Each row of a before or after table is a point. One or more steps were done to the points. Then noise was added and the rows were shuffled. The steps act on columns, c1 being the first. Name the steps. A step turns or swaps two columns, mirrors them in a line or flattens them onto one, adds a multiple of one to another, or multiplies or shifts one. Angles are multiples of 10 degrees, from the lower column toward the higher: turns from -170 to 170, lines from 10 to 170 but not 90. Use the fewest steps. Two steps may share a column if one is a turn and the other turns, adds or multiplies; they go together, in the order done. Otherwise the lowest column goes first.

Before, 14 rows:
[[ 36  26  13]
 [ 66 -32  43]
 [-33 -16 -26]
 [ 18 -43  -8]
 [ 43 -61   4]
 [ 38 -11   5]
 [ 32  -8  22]
 [-41 -40  54]
 [ -2 -40  -4]
 [-86  19  17]
 [ 34  29  37]
 [-29 -71 -39]
 [ 21 -40 -17]
 [ 27   5   7]]
After, 14 rows:
[[-80  21  34]
 [  9 -39 -34]
 [ 36 -11  10]
 [ 56 -33  86]
 [-53 -40 107]
 [ 30  -8  43]
 [-13 -41  -9]
 [-50 -70 -80]
 [ 24 -60   8]
 [ 43  29  73]
 [ 45  26  26]
 [ 28   6  15]
 [  5 -44 -16]
 [-38 -17 -53]]
Steps: add 0.3 times c2 to c1; multiply c3 by 2

Before, 9 rows:
[[ 12 -30  17 -68   1 -29 -54  33]
 [-49 -20  49   5  68   2  14 -33]
 [-59   7  43  -8   5 -28  15 -40]
 [-60   6   2  10  -7  35  37   8]
 [-33  23  -8  19 -14  32 -26 -40]
 [ 27   9 -18 -43  22 -62 -47  45]
 [ 31 -35   2   1 -23 -46 -35  28]
 [-24  16  -4 -16  10  47  64 -53]
 [-44 -40 -21 -10  10 -40 -37 -22]]
After (9 x 8):
[[  71   16  -20    9   -5   13   35    4]
 [  39   44  -41  -19    9   37   39  -52]
 [  48  -60   27    5   68  -14   -4  -35]
 [ -21  -92   48  -69    2  -26  -29   50]
 [  27 -119    6   -9   11  -58  -49  -16]
 [ -46   27   19  -44   22  -47  -65   60]
 [  43   21   27   -8    7  -47   34  -34]
 [ -44 -106   22    1  -20  -32   -4   27]
 [  42   68   10   18  -16   15  -18  -45]]
Steps: mirror c1 and c6 in the line at 80 degrees; multiply c2 by 3; turn c3 and c7 by 40 degrees; add -0.7 times c5 to c7; add -0.3 times c4 to c8
